Each row of a before or after table is a point. The points were changed in one or more steps. Then noise was added and the rows were shuffled. The steps act on how far a point lies along the listed directions, d1 being the first. What was done? A step turns or swaps two directions, mirrors them in a line or flattens them onto one, adds a multiple of one to another, or multiplies one. Angles are multiples of 10 degrees, from the lower direction toward the higher: turns from -170 to 170, lines from 10 to 170 but not 90. Use the fewest steps. Two steps may share a direction if one is a turn and the other turns, adds or multiplies; they go together, in the order done. Otherwise the lowest direction goes first.
In the rows, 128 means zero.

Directions:
(1): [ 82  75 132]
(2): [101 147  66]
(3): [173  86  95]
Before:
[[117 136 143]
 [118 128 180]
 [149 189 127]
 [ 78 173 109]
 [130 201 118]
 [214  86  61]
 [110 141 157]
 [196  69 134]
 [198 117 138]
 [126 188  87]
 [120 122 168]]
After:
[[117 150 157]
 [182  51 135]
 [131 192  87]
 [137 209 119]
 [153 194 127]
 [189 106 139]
 [190  60  62]
 [ 87 186 109]
 [125 134 181]
 [120 139 142]
 [125 126 167]]
Steps: add 0.3 times d3 to d1

Directions:
(1): [ 32 149 124 153 143 107  83 122]
(2): [132 167  99 152 160 166 158  45]
(3): [109 133  99  96 148  52 196 128]
(4): [103 171 205 144  99 144 184 141]
(5): [100  62 140 140 194 168 162 151]
(6): [116  58 147 155  77 103 137  68]
Before, 8 rows:
[[113 171 170 154  83 168 106  53]
 [166  80 138 134 157 181 206 120]
 [125  83  97 108 130 108 120  96]
 [183  39 191 132  73 203 184  99]
 [147 153 109  81  91  74 154 146]
 [180  60 178 155 143 177 137 156]
 [ 66 171 196 176  60 106 129  87]
 [211  94  93  49 169  95 154 149]]
After, 8 rows:
[[209  72 113  60 121  86 123 141]
 [116 160 174 145 124 198 118  86]
 [ 67 173 187 164 126 143 150 131]
 [177 147 131 145 141 129 176  79]
 [123  57 113 120 100 105 100  94]
 [179 126 146 126  94 161 139 140]
 [145 113 125  85 108  99 153 177]
 [185 117 157 117  71 176 196  64]]
Steps: flatten d1 and d5 onto the line at 10 degrees; mirror d2 and d3 in the line at 130 degrees; add -0.7 times d4 to d6

Directions:
(1): [119 117 198 148  71  79  88 115 111  80 132  55  99  94]
(2): [138 128 140 169  84 214 165 216 109 122 159 103 140 114]
(3): [167 124 108 176 190 110 140 116  52  49 152 150 151 103]
(4): [113  54  70 185  68  94 126 141 146 130  88 177 136  93]
Before, 8 rows:
[[ 83 165 115  29 134 119 127  78 199 219 116 141 109 163]
 [105 102  81 171  70 158 157 180 159 143 115 164 151 108]
 [141 133  81 141 194  56  81  40 104 102 102 161 101 129]
 [139 140 180 154 100 120 125 131  65  72 184  59 138  97]
 [105 106  78 120  80  98 137 103 186 210  76 179 143 116]
 [144 164 117 100 171 144 168 139 134 157 132 146 154 143]
 [126  94 130 118 100  35  74  51 163 107  80 138 115 137]
 [159 109  16 184 118 182 174 163 123 105  85 205 158 117]]
After (8 x 14):
[[145 160  91 141 208 142 159 123  96  91 149 175 166 128]
 [119 138 116  88 139  91 138 107 164 176 104 152 137 136]
 [103 201 186  33 163  90 106  45 131 143 155  80  96 142]
 [171 132  20 149 189 115 146  82 110  85  82 214 154 130]
 [167 182 151 115 206  84 129  59  72  98 157 115 141 112]
 [112 106 117 167  35 178 165 193 123 152 152 108 147 105]
 [155 120 193 154  95  82  89  97  93  39 138  68 113 118]
 [113 102 126 177  83  48  62  77 122  93  91 107  76  97]]
Steps: turn d1 and d2 by 60 degrees; swap d3 and d4

Directions:
(1): [ 97 199 136  68 172 108 139  59  92 134 144 155 158 136  49 110 151 174
 139  98  86 182 152  69]
(2): [ 69 106 180 124  96 114 158 130 164 153 127 160 114 140  97 152  39 141
 173  97 172  67  81  46]
Before:
[[ 55 155 179  86 116 109 173  76 139 167 155 175 126 131  27 150  60 167
  184  91 128 126 102  27]
 [118 121 148 132 133 139 151 111 144 119 137 140 131 134 121 132 116 122
  158 109 129 115 113 112]
 [135 115 120 149 122 144 110 139 104 127 127 117 134 124 152 117 140 112
  119 150 127 130 136 173]
 [156 132 116 143 116 139 112 153 116 114 127  90 122 123 115 151 146 124
  122 137 120 141 141 149]
 [161 135 105 130 153 144  97 134  87 117 136 103 122 123 151 101 171 123
  109 148 116 149 150 162]
 [168  42  94 187 118 169  93 197 145  98 120  95 100  98 221 126 168  77
  114 166 163  92 146 230]
 [ 98 139 144 111 126 117 148 128 131 151 134 159 138 136  86 149  75 156
  145  91 147 112 110  80]
 [134 165 131 102 131 135 116 137 121 118 129 126 139 115 122  99 153 137
  116 119 115 130 130 140]
 [101 129 159 121 128 106 147 109 130 153 140 171 128 135  94 151 105 141
  122  98 130 117 131  84]
 [167 104  96 140 135 132 124 149 122 128 124 106 138 113 163 109 123 100
  100 160 134 146 138 170]]
After, 10 rows:
[[102 111 161 135 117 111 148 124 140 153 137 169 120 134 109 156  94 132
  124 102 142 101 124  90]
 [164 129  91 120 152 127 123 126 105 125 129 110 148 113 140 100 142 114
   99 155 116 170 151 161]
 [163 113 108 145 139 149  97 151 100 118 132  98 113 123 170 107 156 111
  109 154 132 129 138 169]
 [ 62 102 185 124  79 119 172 122 172 169 144 165 103 127  72 167  24 140
  188 104 167  77  75  46]
 [157 135 116 140 119 139 112 150 116 114 128  92 124 121 109 150 149 126
  120 136 117 146 143 147]
 [132 133 118 135 134 140 110 124  93 126 131 121 141 125 136 113 152 122
  118 145 114 146 146 168]
 [117 126 147 129 136 138 150 106 142 120 138 142 135 134 116 131 119 124
  159 108 125 118 117 110]
 [ 98 131 145 117 121 119 149 136 136 151 132 158 134 136  92 152  70 151
  146  94 152 105 106  82]
 [153 158  77 100 199 146  93  96  73  94 144 117 151 104 121  87 250 137
  107 139  77 205 208 187]
 [136 135 134 126 112 141 117 164 140 122 124 120 126 114 147 109 133 123
  117 126 138 102 114 151]]
Steps: mirror d1 and d2 in the line at 70 degrees

Directions:
(1): [ 87 189 124 135 100 164  86 151 193 164 126 166 112  90 114  96 182 179
 125 109 108 209 207 115 116  64 155 142 108 109 171  97 112 128 141  93
  90 122 160  75 201 175 219 152 136 136 132 110 105 128 124 145  67  62
 159 100  65 137 102 109  52 134 195 211]
(2): [ 56 154 150 205 145 120 234 104  59 175 157 126 163  97  33 143 129 116
 127 155  77 152  85 133 192 109 121 178  85 134 139  56  85 126 184  90
 109 136  90 114 167 139 139 145 104 182 118  83 179 160 132  60 128 137
 128 135 193  40 124 116 153 145  86 165]
(3): [159  86 157  87 198 172 101  69 127  24 147  97 106 113  57 155 169  88
  72  67  49 143 130 187  90 116 103 152 114 143 141 149  89  79 144  76
 186 118  96 110  81 135 131 127  95 178  98  52 136 133 136 167  48 112
 206 147  81 142 150 147 129 137 125  72]
(4): [ 81 119 153 126 136 157 100  90  64 190  75  91 144 130 145 155 119  96
 170 123 129 195 161 210 147 127 148 128 199  90  87 220 185 126 185 145
 112 133  77  53 149  71 169 131 158 190 185 148 136 103 142 143 122 198
 143  20 108 139 166  79 129 127 107 102]
(5): [140 108  28 151 110 197 140  72 160 135  91 144 179 103  88 208 152 155
  94 111  56  95 124  99  86  59  94 139 137  80  90 122 166 126 101 180
  71 121 181 157  93 131 191 102 156  81 110 189 158 174 175 115 156 206
 186 132  89 103  87 134 133 165  67 127]
Before, 8 rows:
[[111 142 107 129 116 111 135 135 140 195 110 142 134 134 139 101 104 128
  141 151 163 124 139 124 164 119 148 120 148 102 107 130 149 149 134 135
   87 116 131 114 155 112 140 123 151 147 163 172 120 123 124 114 142 140
   97 105 126 125 134 103 123 125 137 153]
 [221 106 143  59 144  91 106 190 196  42 151 143  79 159 176 115 137 131
  108 138 201  51 100  73  88 178 104  75 114 154 152 119 100 121  61 149
  176 141 167 188  58 158  56 107 125  56  83 141 104 127 121 148 136  79
  112 187 122 176 124 173 132 103 180 105]
 [ 97 171 132 143  99 120 108 158 159 172  96 136 148  99 159 101 152 142
  148 139 140 181 171 110 128 123 147 125 116 115 142  96 149 150 112 123
  123 125 146 102 169 137 181 129 152 132 158 142 114 126 125 132 145 115
  134 111 105 132 117 121 117 121 142 176]
 [101 158 120 151 103 155 105 121 125 153 113 133 124 112  95 142 163 141
  137 103  92 165 168 142 132  80 124 153 136  85 132 107 148 140 172 124
   97 121 112  85 177 130 196 110 137 178 158 121 132 157 141 122  78 132
  159  81  82 119 128 117  89 152 139 162]
 [156 104 153 106 165 119 121 121 113  75 144 116  91 167 101 115 128 107
  125 117 108  89 113 141 108 135 116 148 112 141 128 134 104 114 127  94
  176 135 129 149  85 127  89 110 107 157 113  88 155 131 109 125  84 136
  150 152 137 138 140 148 153 130 127  95]
 [196 131  38 100  68 135  57 168 227 118  85 158 139 150 216 142 106 179
  117 145 194  39 129  26  67  98 116  50 166 108 120 149 193 167  43 243
   91 129 225 230  86 135 118 101 181   7  86 240 103 141 159 138 226 160
  100 148  95 174  71 148  99 138  98  99]
 [144 118 163  56 140 105  86 153 116  95 111  91  97 147 141 110 127 100
  138 119 149 109 127 163 121 173 150  92 160 160 148 174 118 133 111  99
  182 114  96 132 123 112  68 125 131 142 149 102  80  91  91 165 124 103
  117 111 110 175 153 132 138 110 147  90]
 [ 99 125 185 122 154  96 159 122  83 110 148 108 126 151 120 109 122 116
  124 137 112 142 116 168 146 152 116 142 121 152 164 115  80 109 153  80
  178 120  85 117 141 116  98 161  94 165 122  83 127 128  83 128 105 106
  130 133 164  99 136 132 150 108 129 115]]
After:
[[156 180  74 105  45 122  33 210 241 168  84 173 119 143 243  89 115 202
  146 156 231 102 177  30  88  94 151  49 164 107 150 143 186 178  64 217
   77 131 223 184 155 151 147 124 188  28 111 224  78 117 138 146 200 107
   79 112  83 189  75 124  56 124 157 154]
 [117 119 124 149 118 132 133 102  67 152 100 102 141 141 115 170 121 102
  154 120 113 121 119 163 150 125 112 141 167  88  91 145 176 143 173 159
  113 127  85 107 136  84 144  93 141 181 169 147 150 152 147 111 126 195
  136  76 126 113 151 116 142 148  88 104]
 [128 128 126 120 130  89 143 139 124 175 121 130 127 148 145  91  88 109
  142 158 176 105 115 131 170 146 144 116 144 120 107 134 139 147 130 131
  113 117 116 127 140 103 102 122 140 150 159 159 119 117 115 112 150 136
   80 121 149 128 148 112 142 116 131 131]
 [106 121 170 120 160 116 155 110 102  90 148 113 127 141  98 123 139 124
  103 122  83 139 120 162 130 133 105 148 112 147 169 105  71  99 146  74
  178 117  98 120 130 129 115 157  90 161 108  80 131 142  91 133  89 103
  154 146 145  96 126 140 143 118 128 117]
 [149 123 129 113 151 144 111 120 148  80 143 135  93 147  84 119 154 135
  115 109  84 103 136 122  92  97 113 156  99 130 140 113  99 114 119  89
  152 130 158 144 100 150 129 112 111 144 104  91 153 142 117 128  67 120
  173 156 108 135 119 149 127 139 139 126]
 [173 152 144  60 125 140  57 193 238  82 131 164  69 122 159 100 188 166
  112 112 171 145 181  90  75 115 131  91 115 125 180 120 101 114  91 119
  139 136 179 116 125 184 154 129 139  85 100 126  89 122 124 170  71  42
  155 133  54 187 111 144  64 110 232 167]
 [ 98 143 158 135 118 107 113 141 105 171  86 102 153 119 174 115 125 105
  165 146 154 173 150 148 144 161 145 119 146 118 117 142 168 147 129 133
  144 128 107  95 148  99 148 122 155 157 178 145 123 113 126 133 160 154
  122  89 128 135 146 113 148 112 116 130]
 [162 112 147  51 147 119  87 143 139  63 123 100  96 138 118 118 146 107
  111 104 122  93 124 149 102 154 137 100 140 163 156 152 101 122  97  90
  186 109 111 148 108 129  75 121 123 131 126  92  84 105  97 168 111  91
  139 140  96 172 139 147 134 119 145  92]]
Steps: turn d1 and d4 by 80 degrees; turn d3 and d5 by 30 degrees

Directions:
(1): [ 92  92 162  72  36  81 154 133 131 115  26 102 102 114  70 173 100 122
 133 161 194  70 121 233 210 110  93 111 156  86 146  68 202 132  91  83
 141 135 135 100  83 163 134 178 124 106 117 125  70 158 156 142  97 145
 141 148 186 141 139 168 122 153  65 122]
(2): [ 99 149 143 179  52 158 188 124 137 204 150 133 167 179 190 139 110  80
  88  65 175 126 150 163 134 202 152 128 113 151  59 126 149  51 153 164
 223 144  60  99 225 162 141 109 127 112 171 137  62 131 135  92  79 122
 117 139 136 184  74 121 115 159 132 133]
(3): [119  74  45 143 224 113 111 152  95  83 113 114 103 101 127 169  84 149
 104 132 154 146  74 141  95 105 144 213 213 141  85 135 170 114 101 135
 130  90 121 121 181 162 144 166 118 106 163 100 185 119 102 101 116 182
  76  49 192 241  85 167 150 123 131 176]
(4): [158 100  68 121 122  42  81  65  58 136 196  70 144 129 154  71 121 161
  64  90 103 162 147 172 167 134 102  74 164  66 151 116 121 138  99 171
  94 204 204  82 163 114 152 100 105 115 132 181 129 139 138 165  46 127
 119 187  97 189 131 155  86  69 143 132]
Before:
[[137 117  89 134 157 122 115 129 104 127 132 124  97 114 129 134 114 146
  124 143 128 136 117 107  98 140 131 143 143 158 118 133 117 117 122 103
  105 115 148 131 146 127 140 137 121 144 142 123 147 124 114 121 129 139
  120  89 143 160 132 152 142 130 140 149]
 [111 107  87 138 199 140 114 138 118  98 136 121 109  94 122 141  96 143
  119 131 128 127  97 130 143 129 139 158 175 131  89 137 127 121 120 114
  137 127 132 112 164 149 125 143 107 104 142 120 144 112 121 107 132 168
  116 106 184 172 115 157 146 119 157 175]
 [124 137 160  93 145 154 128 138 165  93  99 137 110 120  88 133 140 113
  171 180 122  98  99 117 118 102 110 125  94 150 178 134 130 153 143  96
  126 103 142 154  64 111 123 147 130 139  91  93 154 144 122 153 178 117
  157 131 121  65 165 129 126 163 127  88]
 [119 177 204  91  63 158 128 139 161 152  87 135 138 126  88 121 169 103
  153 167 118 105 151 109 166 125 113  84  72 110 157 103 118 161 130  99
  107 114 128 149  61 119 121 120 138 147  99 120  71 149 157 142 163 100
  167 179 111   7 162 115 140 149 105  93]
 [137 139 119 176 161 133 114 124  91 149 179 129 169 151 157  97 100 110
   98  98 122 153 134  94  95 161 127 132 147 153  95 158 106 102 156 161
  135 109 117 116 179 121 147  98 115 117 148 136 138 131 113 112 109 142
  103 138 117 151 103 129 114 112 165 143]
 [133 136 162  81  91 109 110  98 133 111 101 130 114 106  89 100 148 125
  164 160  94 114 140 144 153  89  86  85  80  94 173 111  97 186 126  89
   79 163 157 135  35 109 109 135 134 135  84 149 109 159 141 173 159 116
  158 162  90  39 185 103 119 142 105 101]
 [120 153 192 115  34  98 149  91 138 183 119 109 172 149 143 111 119 109
  100 100 155 116 165 178 171 163 107  69 112 101 137 106 143 107 146 135
  170 167 125  93 145 141 129 115 132 118 110 160  46 155 148 146  72  95
  149 178 126 111 133 132  96 146 116  97]
 [112 113  97 164 176 139 134 134 117 124 128 137 122 127 132 139 115 140
  115 105 128 125 122 127  97 135 143 159 174 125  93 138 117 103 125 134
  156 101 102 113 167 145 138 151 126 125 144 120 135 128 124  89 128 150
   99 103 159 174 101 143 141 135 139 157]]
After, 8 rows:
[[148  91  93  86 196  52  69 103  90  80 110  89 123  82  97 123 103 177
  107 153 117 143 104 143 131  80 101 132 198  90 168 121 146 170 105 120
   74 130 189 112 116 133 133 152 124 118 101 136 163 142 119 160 101 142
  113 108 159 161 146 168 119  99 128 129]
 [ 98  85  78 133 110  93 139 109  92 130 105 104 122 119 139 152  81 111
   93 104 168 125 106 212 142 127 114 160 165 109  71 108 170 105 105 134
  161 154 110  89 178 178 144 162 120  89 158 138 104 160 124 120  81 174
   90  99 172 223  89 149 121 159 107 157]
 [114 163 180 127 108 172 139 128 163 143 140 144 129 119 123 110 136 119
  150 134 110 102 148 111 167 154 126  83  87 129 125 133  88 130 155  99
  139 150 125 126 109 120 108 112 120 129 109 137  88 120 143 126 157 117
  168 170 127  57 157 113 130 136 152 131]
 [153 154 140 155 164 135  95 120 103 133 176 134 162 142 132  80 124 123
  125 123  93 149 142  66  99 141 117 109 122 146 134 160  81 135 160 143
   99 108 141 133 126  96 132  90 119 134 121 140 151 128 115 135 140 128
  122 152  90  88 135 114 116 104 165 126]
 [100  98  75 126 171 121 111 159  98 117  84 102 117 102 107 175 102 124
   87 143 167 132  88 156 134 118 137 190 198 119  78 105 187 118  87 129
  132  84 115 117 172 179 156 161 114 107 163  94 126 140 127 100 109 175
   88  88 201 203  89 175 158 136 113 162]
 [ 96 114 126 132 128 156 165 142 144 124 102 126 127 143 128 168  99  88
  121 134 182 101  86 171 120 145 129 166 137 163 106 128 179  89 140 125
  198 103  96 117 161 156 147 162 123 111 141  88 125 147 115 117 124 146
  122 108 169 177 102 152 123 180 123 117]
 [133 151 145 135  87 142 138 125 130 166 137 136 112 141 139 121 134 119
  133 133 130 120 152 105 116 162 127 106  90 160 127 127 103 110 144 102
  128 129 132 132 132 119 132 116 128 154 130 138 102 126 131 127 134 106
  152 127 115 105 145 127 132 147 139 123]
 [123 153 165 144 128 155 133 127 147 137 131 156 130 133 115 112 160 135
  154 125  92 112 157  93 108 133 132 103 108 117 144 141  75 137 145 115
  129 111 120 135  91 109 119 129 135 149 106 134 114 130 143 113 168 106
  144 153 105  58 149 111 134 133 135 119]]
Steps: mirror d1 and d2 in the line at 170 degrees; mirror d3 and d4 in the line at 100 degrees

Directions:
(1): [129  89 128 135  73 106  84  81 201 125  74 108 122 153 139 168 145 103
 171 121 202 159 133  73 156 132 140 178 107 123 157 134 178 102 203  92
 101  94 175  95  91 148 113 121 153 149  75 180 101 167 171 149 161 192
 107  79 189  59 214 138 125 126 110 105]
(2): [122 151  59 143 103 141 140  84 103  79 154 152  55  57 178  96 124 169
 148  83 131  50 105 112 105  66 185 127 143 200 156 181 131  94 126 148
 123  21 127 141 177 113 104  63 108 107 138 149  96 147 182 106 125 140
 126 130 117 105 116 135 161 154 208 105]
(3): [186 139 118  96  50 108 127 100 119 132 169 123 185 136 133 198 114 150
 128 104 106 105 135 132 113 143 134 137 161  93  63 103 117  87 139 119
 117 171 119 134 149  62  84 160 119 122 153 109  74 249 185  73 179 155
  77 139 109 127  55 199  80  77 129 150]
(4): [138 162 164 123 167  88 126  76 136 134  67 118 117 126 112  51 144 149
  87  74  98 123 131  68  54 114 188 183 123  88  95 174 141 213 110  87
 127 135 158 115 126 127  61 107 175 195 166 110 141 122 171 153 125  76
 167  98 201 121  62 128  82 110 114 163]
(5): [108 119 159  93 130  70  71 169 152 144 122 148  62  88 110 106 151 205
 166 204 160  66  92 170 155 119 123 124 138  41  65  87 198 105 116 197
  80 113 152 191 133 144 159  79 174  75 155 111 159 180 107 143 129 125
 167 129 174 119 121 149 114 137 116 141]
Before, 10 rows:
[[147 148 101 114 107 138 149  94  93 109 144 131 138 102 163 123  96 141
  112  93  88  96 124 124 102 117 136 123 151 150  92 133  98 125 109 138
  128 115  83 131 167  85  87 133  91 142 166 122  96 155 176  87 145 106
  112 146  73 134  49 150 118 123 164 146]
 [104 147 113 143 178 146 161 129 114 139 132 128 117 123 118 104 132  92
  100 110  97 119 121 139 107 112 136 117 120 171 160 154 108 162 114 132
  147 116 112 142 141 132 135 129 107 143 134 128 130  45 105 166 108 105
  171 139 116 144 155 110 127 152 124 120]
 [166 166 121 126 122 151 158 106  77 112 163 142 143 121 126 132 115 153
  112 113  82  88 154 130  77 121 153 124 132 142 110 137 117 128 122 129
  134 143 102 143 166 107  75 123  99 124 149 117  94 181 153  81 130 111
  107 142  84 135  61 161 105 120 132 157]
 [131 119 115 123  97 146 150 122 100 126 158 122 167 140 129 147 146 121
  114 120 111 142 132 148 105 135 138 109 134 132 122 131 108 118 106 134
  135 146  90 122 143 110 142 161  99 126 139 126 102 125 125 107 119 111
  105 129  73 159  99 135 138 104 145 122]
 [152 140  90 144  78 129 120  78 109 109 140 109 124  89 167 142 115 130
  133  86 144 101 138 101  98  99 157 146 135 139 128 151 121 117 159  90
  108  69 153 119 145  82  93 105 109 141 138 159  79 172 210 106 160 170
   85 127 121  75 118 175 113 113 174 100]
 [161 116 102 134  72 141 138 119 102 119 166 124 184 149 137 206 109 120
  138 134 122 148 146 139 157 144  82 107 137 135 118 115 124  59 154 137
  160 168 108 108 121 109 123 178  96 103 105 113  82 190 137  83 148 154
   82 139  79 133 120 150 131 107 136 131]
 [109 140 132  80 151  89  89 174 133 143 125 145  74  82  89 117 161 200
  138 171 129  96 111 163 145 109 118 103 153  42  77 100 171 148  88 182
  106 121 128 172 146 133 122  95 163  95 167  97 159 141 106 139 118 102
  169 133 140 164  86 149  98 134 124 161]
 [123 174  49 130  99 172 165  90  73  99 191 186  79  62 177 108  98 201
  109  61  87  24 101 131  78  48 190 132 132 212 124 188 109 111  95 143
  114  43  92 151 214  94  74  73 106 102 192 126  89 161 216  86 146 125
  116 154  91 136  31 174 146 117 223 119]
 [142  80 142 128  31 111  80  68 215 126  60  98 133 168 123 189 152 107
  186  98 211 167 145  59 141 135 174 193 103 129 139 145 169  98 221  73
  109  91 148  74  96 146  90 129 142 171  78 194  70 171 205 147 194 218
   88  78 193  49 219 152 135 115 121  96]
 [141 182 121 118 110 110 125 105 106 127 147 121 154 127 129 121 115 142
  110  97 132 101 127 124  80 102 134 126 147 120  99 154 100 126 114 122
  139 152 132 142 148  74  91 158 115 136 145 108  77 175 168 107 139 128
  117 148 102 140  57 134 110  93 129 150]]
After, 10 rows:
[[107 109 131  81 122  96  74 189 157 151 125 135  92 103  87 165 161 173
  168 200 164 124 112 171 187 124  90  96 144  42  93  76 177 118 122 182
   98 127 129 163 123 143 144 114 157  79 133 119 151 154  94 139 129 140
  151 128 134 151 141 151 110 134 107 144]
 [152 110 203  96  97 102 101 106 192 200  72 114 228 227  81 189 130 112
   88 115 127 204 154  86 112 172 114 204  88  34  68  99 152 183 164  51
   96 241 148  90  86 126  70 193 186 191 146 119 122 183 178 149 193 138
  105  94 195 117  88 181  48  44  39 161]
 [167 115 152  99  82 113 118 101 145 150 110 102 207 172 128 189 103 104
  116 121 116 167 144 109 131 172  98 146 139  83  70  83 117 125 156 101
  114 198 105 112 114  93  87 192 116 164 141 126  91 188 165 100 178 136
   92 126 103 116  84 165  78  90  89 161]
 [ 86 122 132 147 185 148 147 148 142 153 112 118 127 150 107 119 140  68
  112 133 124 157 130 137 138 130 110 120 106 158 181 134 123 163 133 127
  142 127 123 129 111 157 157 143 114 145 103 145 141  21  80 186 107 120
  171 127 129 132 213  94 133 160  91 109]
 [140 116 130 115  93 135 145 120 110 134 148 112 187 153 117 158 148 116
  108 121 108 156 137 140 101 149 136 119 132 109 108 124 112 126 114 123
  130 170  98 118 137 111 133 173 110 137 142 124  99 135 127 106 127 112
  101 127  83 159  90 144 122  92 129 131]
 [146 151  89 131  63 120 128  36 129  84 106 134  70  77 154  98 139 179
  152  31 134  64 124  64  58  66 247 179 136 178 117 215 133 121 149 106
  126  23 120 109 176 105  44  70 125 166 152 158  60 170 249 113 170 153
  116 107 165  80  96 161 142 129 208 115]
 [182 135 156 111  87 133 132 119 121 145 143 119 201 180 105 200 119 118
  126 137 110 146 172 125 114 168 115 139 123  93  92  92 131 115 161 105
  123 206 119 123 126 110  84 171 115 136 119 126  82 220 144  85 163 149
   77 127 103 121  99 182  73  90  78 160]
 [158 151 136 113  65 103 104 110 137 143 144 106 200 162 118 191 113 117
  132 120 159 134 137 127 113 136 107 132 143  92  94 115 111  99 153 112
  129 190 138 134 123  68 104 194 117 132 112 124  60 221 171 100 168 168
   83 144 104 127  93 151  94  75  98 147]
 [171 143 136 128  84 100 105  69 128 137 111  88 171 124 136 146 119 120
  111  81 127 138 152  81  80 126 152 172 133  80  88 136 122 155 164  58
  106 135 162 105 120  75  69 137 140 176 150 138  85 192 212 119 175 153
   87 116 157  80  89 189  65  80 129 130]
 [182 160 110 126  93 124 158  93  64 118 169 130 181 123 132 157 110 159
   94  90  65 112 142 125  90 128 127 121 157 114  66 143 104 104 112 132
  167 179 101 118 148  76  68 165 109 128 161  78  82 208 170  69 148 106
  101 147  89 157  19 167  95  84 149 162]]
Steps: turn d1 and d2 by 120 degrees; turn d1 and d4 by -120 degrees; multiply d3 by 1.6
